Every row gives one point. Examples show where two turns around zero, p and q, send a point. Where does a point land after both, in the order given? Backwards means that the second turn is done in reverse. Each puzzle has new turns, and all numbers are rounded.

Turn p:
-0.08 -0.33 +0.13 -> -0.19 -0.25 +0.18
+0.00 +0.20 -0.02 -> +0.12 +0.16 -0.03
+0.34 +0.09 -0.21 -> +0.15 -0.05 -0.38
-0.62 +0.27 -0.28 -> -0.33 +0.64 +0.13
+0.36 -0.23 +0.39 -> +0.26 -0.51 +0.11
Turn q:
-0.21 +0.30 +0.31 -> -0.18 +0.44 -0.10
-0.15 +0.12 -0.41 -> -0.11 -0.26 -0.35
-0.36 -0.02 -0.31 -> -0.34 -0.25 -0.22
+0.34 +0.03 +0.31 -> +0.33 +0.25 +0.20
+0.38 -0.42 +0.10 -> +0.31 -0.18 +0.45
Where do these land?
q, then p: -0.28 +0.20 -0.21 -> -0.33 +0.21 -0.11
p, then q backwards: +0.13 +0.20 -0.52 -> -0.14 +0.55 -0.08
q, then p: -0.01 -0.04 +0.52 -> +0.40 +0.22 +0.26
q, then p: -0.10 +0.19 -0.32 -> -0.30 +0.04 -0.24
q, then p: +0.19 +0.05 +0.23 -> +0.30 +0.02 -0.03
q, then p: +0.07 -0.60 +0.30 -> +0.25 -0.28 +0.56

Turn p:
+0.17 +0.15 +0.39 +0.23 -> +0.21 +0.27 +0.37 -0.06
-0.04 -0.20 +0.43 +0.18 -> +0.13 -0.08 +0.47 +0.11
+0.11 -0.23 -0.55 -0.14 -> -0.07 -0.13 -0.53 +0.28
-0.06 +0.37 +0.29 -0.33 -> +0.13 -0.02 +0.07 -0.56
-0.18 -0.09 -0.57 +0.05 -> -0.40 -0.04 -0.40 +0.22
Turn q:
+0.49 -0.33 -0.23 +0.02 -> +0.40 -0.47 -0.15 +0.04
-0.30 +0.19 +0.30 -0.15 -> -0.32 +0.23 +0.24 -0.14
+0.04 -0.23 -0.40 -0.21 -> -0.10 -0.36 -0.34 +0.07
-0.39 +0.61 +0.33 +0.42 -> -0.05 +0.88 +0.19 -0.01
-0.19 -0.22 +0.09 +0.02 -> -0.14 -0.06 +0.15 +0.21
+0.34 -0.02 -0.09 -0.10 -> +0.21 -0.22 -0.10 -0.18
Where do these land?
q, then p: -0.13 -0.12 +0.31 +0.21 -> +0.08 +0.18 +0.36 -0.08
p, then q: +0.18 -0.17 -0.63 +0.08 -> +0.13 +0.23 -0.51 +0.36
p, then q: -0.35 -0.17 -0.04 -0.12 -> -0.21 -0.15 +0.12 +0.29
q, then p: -0.27 +0.18 +0.25 -0.43 -> -0.21 -0.36 +0.15 -0.39
p, then q: +0.09 +0.50 +0.37 +0.12 -> -0.12 +0.10 +0.16 -0.60
p, then q: +0.48 -0.22 -0.26 +0.14 -> +0.47 +0.20 -0.30 +0.10

Turn p:
-0.07 +0.62 -0.21 -0.08 -0.15 -0.14 -> +0.04 +0.36 -0.39 -0.43 +0.05 -0.06
+0.01 +0.23 +0.56 -0.07 -0.18 +0.03 -> -0.29 -0.05 +0.23 -0.34 +0.04 -0.37
+0.04 -0.26 -0.26 -0.11 -0.43 +0.34 -> +0.28 -0.04 +0.07 +0.06 -0.60 +0.00
+0.11 -0.08 -0.23 +0.46 -0.16 -0.11 -> +0.00 +0.31 -0.16 +0.42 -0.11 -0.13
+0.12 -0.31 -0.18 -0.16 -0.38 -0.08 -> +0.05 -0.23 -0.20 +0.14 -0.45 -0.06
+0.16 -0.25 -0.12 -0.19 +0.83 +0.11 -> +0.38 -0.38 +0.16 +0.20 +0.57 +0.40
-0.36 +0.04 +0.43 +0.14 +0.47 -0.14 -> -0.45 +0.01 +0.29 -0.03 +0.49 +0.22
Turn q:
-0.26 -0.20 -0.11 +0.28 +0.68 -0.31 -> +0.28 -0.32 +0.03 +0.65 +0.08 -0.38
-0.28 -0.52 +0.20 +0.10 -0.01 -0.07 -> +0.10 -0.43 +0.21 -0.17 +0.17 -0.31
+0.18 +0.06 +0.02 +0.03 -0.26 -0.20 -> +0.08 +0.21 +0.25 -0.11 -0.02 +0.14
-0.23 -0.35 +0.31 +0.38 +0.33 -0.29 -> +0.11 -0.50 +0.41 +0.30 +0.05 -0.29
-0.14 +0.46 -0.09 -0.29 -0.02 +0.04 -> -0.33 +0.40 -0.21 +0.09 +0.04 -0.04
+0.04 +0.28 +0.01 +0.15 +0.00 +0.28 -> -0.19 +0.03 -0.14 +0.04 -0.33 +0.11
+0.09 +0.32 -0.47 -0.07 -0.31 +0.24 -> +0.06 +0.47 -0.36 -0.22 -0.28 +0.06
+0.60 -0.05 +0.12 -0.56 -0.39 +0.32 -> -0.10 +0.14 -0.20 -0.54 +0.27 +0.71
Where do these land?
q, then p: +0.07 -0.08 +0.32 +0.20 +0.05 +0.19 -> -0.11 -0.15 +0.24 +0.11 -0.29 +0.08
q, then p: +0.15 +0.42 -0.68 +0.08 -0.28 -0.08 -> +0.28 +0.40 -0.39 -0.41 -0.04 -0.44
q, then p: -0.59 +0.40 +0.04 +0.23 +0.07 -0.03 -> -0.61 +0.28 -0.33 +0.02 -0.10 +0.02
q, then p backwards: -0.32 -0.03 +0.06 -0.03 -0.47 -0.15 -> -0.01 +0.37 +0.38 +0.03 -0.16 +0.21
p, then q: -0.13 +0.00 +0.26 -0.45 -0.08 +0.11 -> -0.08 -0.13 -0.04 -0.31 +0.43 -0.02
p, then q backwards: +0.43 -0.51 -0.32 +0.03 +0.51 +0.20 -> +0.37 -0.37 -0.09 +0.18 +0.63 -0.37
q, then p backwards: +0.38 -0.19 +0.31 -0.07 +0.18 -0.24 -> -0.11 -0.26 +0.02 -0.05 +0.52 +0.15
